Each row is a point. To make a cloud, some directions were put in groups of two or more. Within a group, all points are equally far from the middle, so they leave a hole (a ring in 2 directions, a hollow ball in 3). The other directions are filled evenly. Then the cloud was stretched, turned, moved and blurred a little. How many holes are there, and how many directions does each take, smallest first?

Cloud (14 x 2)
[[-26 -53]
 [-40 -42]
 [ 37 -26]
 [ 41  -9]
 [-13  62]
 [-49 -32]
 [ 33  30]
 [ 11 -54]
 [ 12 -53]
 [ 39 -19]
 [ 29  37]
 [ 37  21]
 [-37  55]
 [ 39 -22]]
Holes: 1 (2)

Cloud (13 x 2)
[[ 84  22]
 [ 59  22]
 [ -5 -37]
 [ 24 -40]
 [-11  70]
 [ 40  49]
 [ 23  47]
 [ 36 -36]
 [-10  34]
 [ 18  -1]
 [ 33  -2]
 [  4   7]
 [ 58 -16]]
Holes: 0

Cloud (19 x 3)
[[  -6  -14   22]
 [  -9   33  -54]
 [  21   21   60]
 [   0   34  -50]
 [   2  -21  -79]
 [  35  -22   27]
 [  26   24  -47]
 [ -10  -15  -94]
 [ -15   38  -46]
 [ -18   33   15]
 [ -39  -24   -9]
 [  54  -20   30]
 [ -18  -25 -100]
 [ -33  -11    5]
 [  37    5   65]
 [  25  -28   10]
 [  65  -17   14]
 [  25   27  -46]
 [  64   -6  -15]]
Holes: 1 (2)

Cloud (19 x 3)
[[ 25  54  34]
 [ 42 -23 -26]
 [ 61   8 -20]
 [  6 -20 -57]
 [-39   7  34]
 [ 62  42   2]
 [ 51   6 -31]
 [-18  39  34]
 [-63 -29 -14]
 [ -9  51  22]
 [-22  64 -11]
 [ -6  66 -27]
 [-28 -40 -42]
 [ 30  29 -49]
 [ 14  -5 -63]
 [-76  31 -10]
 [ 42  42 -25]
 [ 39  37 -36]
 [  2 -48  -1]]
Holes: 1 (2)

Cloud (30 x 4)
[[ 46  61 -72 -16]
 [ 23 -52  51 -33]
 [-10  -8  -8 -82]
 [ 54  47 -35 -32]
 [ 42 -11  56 -52]
 [-17 -26  44 -17]
 [ 36  41  39  13]
 [-16 -69  35 -30]
 [ 53  15  -1  27]
 [ 51 -62  15 -59]
 [ 37 -11  16  10]
 [ 22 -48 -49 -30]
 [ 24 -39 -16 -73]
 [ 48  22 -48 -47]
 [ -4 -58  22 -20]
 [ 12 -63  10  12]
 [  5  22   1 -56]
 [ 32 -61  -5  25]
 [  3 -61  10 -63]
 [-22  -5 -53   4]
 [ 32  58 -66 -31]
 [ 47  29  52 -20]
 [ 16 -23 -36 -39]
 [ 33 -46  18 -22]
 [ -6 -40  30   0]
 [-22 -34 -10  17]
 [-20   7 -39  15]
 [-21   7   1 -62]
 [  5 -36  13   1]
 [  5 -71  43 -27]]
Holes: 0

Cloud (32 x 4)
[[ 54  25 -46   9]
 [ 17  59  38 -30]
 [-41 -44 -26  -4]
 [-46  55 -26  27]
 [ 65  15   0 -14]
 [-33  51  33 -17]
 [ 22  38 -42 -33]
 [ 38 -44 -40  -7]
 [-26  49  39 -16]
 [-16  61 -31 -36]
 [  7  70  18 -41]
 [ 24  23  17 -62]
 [  2  31 -57 -26]
 [ 42  30  24  16]
 [ 49  -7 -51  -2]
 [  6  -4 -58  60]
 [ 15  29  55 -36]
 [ 45  39  29  -4]
 [ 32  56 -29  40]
 [-45 -32   2  11]
 [ 13  62 -30  45]
 [-20 -20 -73  19]
 [ 42  19 -48  47]
 [-20  26  52 -33]
 [-19 -12  35 -58]
 [ 16  34 -48  58]
 [ -5  -9 -75   6]
 [  2 -54  30  -2]
 [ 11  13 -73  51]
 [-20 -12 -63  50]
 [-23 -15 -24 -47]
 [ 65 -15 -10  11]]
Holes: 1 (4)
